Each row of a before or after table is a point. One or more steps were done to the points. Then noise was added and the rows were shuffled. The steps act on how far a point lies along the listed directions, d1 being the first. Write out the steps. A step turns or swaps two directions, mirrors them in a line or flattens them onto one, adds a multiple of one to another, or multiplies one. Angles are multiples of 10 degrees, from the lower direction toward the higher: turns from -170 to 170, lines from 10 to 170 but not 90. Use the fewest steps. Two steps may share a direction if one is a turn and the other turns, adds or multiplies; they go together, in the order done. Otherwise the lowest direction goes first.
(in the rows, 128 means zero)

Directions:
(1): [147 154  69]
(2): [142  66 105]
(3): [192 134 150]
Before (10 x 3):
[[165 135 110]
 [131  85 198]
 [134 111 107]
 [162  37 169]
 [186 176  70]
 [105 152  86]
 [160  73 194]
 [154 138 101]
 [144 149  95]
 [133 164 109]]
After (10 x 3):
[[152  61 186]
 [112 136  93]
 [189  73 197]
 [149 114  96]
 [144 127  93]
 [149 127  34]
 [135 136  85]
 [120 175 100]
 [122  78 193]
 [154 137 127]]
Steps: swap d2 and d3

Directions:
(1): [105  68 123 202 125 134 142 138 189]
(2): [126  97  69  95 146 140  54 172 140]
(3): [126 129 152 137 229 145 105  83 136]
Before:
[[129 115 129 139 249 159  88  89 150]
 [ 98  93 172 195  97 131 189 109 152]
 [109 111 179 201  48 113 224 107 160]
 [132  54  40 120 184 146  59 167 160]
 [115 141 142 167 136 116 185 139 110]
 [110 107 137 124 196 162  85 133 103]
 [116 142 139 174  29 108 201 108 137]
 [121 110  98 186 101 109 172 162 193]]
After (8 x 9):
[[115 127 116 151 154 123 148 155 115]
 [139 106 115 142 184 135 139 102 130]
 [104  93  99 181  79 126 139 130 175]
 [118 103 107 193 162 121 153 140 203]
 [101  70 131 185 124 136 137 128 187]
 [121 140 156 105 174 152 110 121  76]
 [148 169 146  91 226 150 103  76  99]
 [ 97  77 144 169 159 147 128 117 156]]
Steps: turn d1 and d3 by 40 degrees; multiply d2 by 0

Directions:
(1): [ 58 110 202  70 160 185 150 149 124 116 106 148  99 142]
(2): [ 89 189 152 124  32 137 159  98 126 166 115  94 155 159]
(3): [147 189 187 137 158 136  47 139 131 189 152 162 151 124]
Before (11 x 14):
[[155 121  74 160 111  87 135 127 121 110 134 111 123  96]
 [167 128  73 162 115  93 122  96 115 132 134  92 151 124]
 [118 178 170 136  92 143 108 108 115 167 135 114 135 163]
 [ 59 160 164 102  43 146 194 101 132 145 129 102 135 131]
 [127 148 152 126 119 135 141 130 110 133 113 113 125 117]
 [160 125  45 163 116  74 138 113 134 128 132 109 137 121]
 [117  55 122 110 249 150 114 174 118  58 128 168  91 109]
 [ 65 107 203  49 191 179 144 165 133 110 107 178  87 128]
 [ 70 106 134  91  69 127 206 110 125  97  87 100 100 139]
 [161 112 110 118 128 113 131 114 116 102 133 125 129 127]
 [136 115  34 176  87  86 165 104 133 114 127  88 137 115]]
After, 11 rows:
[[ 79 151 186  92 172 153 108 146 131 162 122 157 118 140]
 [ 48 136 195  96 175 182 124 151 132 143 119 152 110 129]
 [132 130 158  97 133 138 125 120 116 119 127 136 126 136]
 [107 103 116 120 112 122 175 118 135 107 142 121 116  99]
 [110 113  76 139 116 121 165 126 117  83 120 106 127 136]
 [ 88 145 186 107 149 148 115 152 116 139 122 146 106 110]
 [ 85  79 129  90 116 124 194 124 125  81  92 117  86 126]
 [144 137 130 135 129 122 139 129 111 120 119 114 123 109]
 [103 143 188 106 170 157  93 126 112 158 123 135 132 137]
 [163 140 119 158 124 116 104 116 117 137 142 116 128 141]
 [159  95  21 139  78  73 200 108 134  79 118  99 124 118]]
Steps: mirror d1 and d3 in the line at 120 degrees; multiply d2 by 0

Directions:
(1): [109 101 129 119  76 148 111 159  72 137 110 152 128 111 168 115  99 166
 207  30 120 168  58 112]
(2): [ 94 160 201 197 141 105  60 135 163 104 162 131 117 172 173 182 138 166
 149 155 166 177 103 171]
(3): [175  98  89 196 119 156 145 105 142  83 120 123 175 110 183 101 161  95
 121 170  51 152  58 168]
Before:
[[109 123 136 179 103 139 123 144 129 141 122 139 126 152 189 118 126 144
  159  88 103 169  50 126]
 [127 153 112  51 152 106 175 119 112 147 112 126  98 123  39 104 118 118
   88 144 154  91 231  86]
 [154 152  74  31 172 116 200  79 125 160 120 111 117 149  34  96 133  59
   43 176 151  53 247 103]
 [157 139 118  82 174 126 175  88 160 122 126 126 119 118  69 114 129  67
   57 177 113  74 201 116]
 [118 151 116  52 195  81 154 101 122 147 130 112 115 128  41 104 113  95
   26 146 143  70 230  79]
 [119 130 151 195 119 133  89  95 129 108 147 131 131 130 202 136 117 139
  145 144 138 182  66 153]
 [ 97 134 148  86 103  99  93 153  88 163 142 164 114 119 136 159 114 147
  139  89 163 161 122 145]
 [163 114  73  72 164 128 183  92 166 135 134 101 146 119  54  97 164  80
   40 201  93  50 214  90]
 [131 118 132 172  76 154 130 147 141 116 137 145 124 133 178 136 126 117
  156  99 101 172  35 152]
 [117 124 125 111 115 149 111 145 118 128 135 108 135 143 138 147 112 117
  143 121 156 111 112 120]
 [167 125 150 191 127 139  78  99 197 104 134 112 186 147 162 156 172 107
   77 188 106 158  98 172]
 [ 72 144 155  79 130 115 122 141 121 174 131 116 102 149  70 134 107 150
  121 107 195 114 182 112]
 [124 118 115 135 101 140 127 130 117 130 132 125 136 124 140 105 149 105
  140 130 108 118 109 114]
 [131 155 133 108 134 114 136 145 144 136 144 119 101 146  92 130 126 149
  125 155 158  99 163 119]]
After:
[[120 128 134 122 108 106 101 139 107 141 143 158 135 116 157 153 133 128
  123 124 134 169 100 168]
 [152 139  85  69 152 118 196 104 119 132 107 120 118 111  48  87 134  94
   72 168 117  88 219  96]
 [146 150 125 124 137 120 140 137 150 126 145 116 111 142 101 128 134 138
  117 172 139 100 153 128]
 [139 139  93  60 197  89 174  88 127 136 123 108 130 117  44  89 125  77
   12 164 115  67 220  85]
 [116 124 149 160  76 148 119 156 137 124 139 150 112 138 171 146 115 133
  165  84 120 173  44 144]
 [153 139 113  62 174 127 180  91 149 133 118 127 115 113  55 109 120  67
   60 161 118  63 210 103]
 [122 122 121 121 116 151 113 142 124 121 136 106 141 143 144 144 118 112
  137 133 147 112 107 126]
 [100 142 172 189 118 124  70 106 128 114 152 134 117 141 199 152 107 156
  156 130 164 188  73 149]
 [106 131 130 125 136 128 137 120 142 145 131 106 134 141  96 120 135 117
   98 158 149 120 153 141]
 [118 118 116 125  98 139 124 134 112 136 130 127 131 127 135 105 142 111
  143 119 116 114 115 107]
 [169 142  49  20 170 125 217  73 117 162 111 111 125 136  28  79 136  46
   35 179 134  42 250  97]
 [156 113  67  35 157 127 192 101 149 153 125 104 135 113  30  89 151  84
   46 172 105  36 231  66]
 [102 126 145 176 103 136 115 150 129 142 125 140 120 157 189 125 124 151
  165  83 114 171  51 124]
 [125 142 185 151 121 121  52 121 180 133 139 123 152 162 143 179 143 145
  103 140 161 159 123 148]]
Steps: flatten d1 and d3 onto the line at 20 degrees; multiply d2 by 1.3
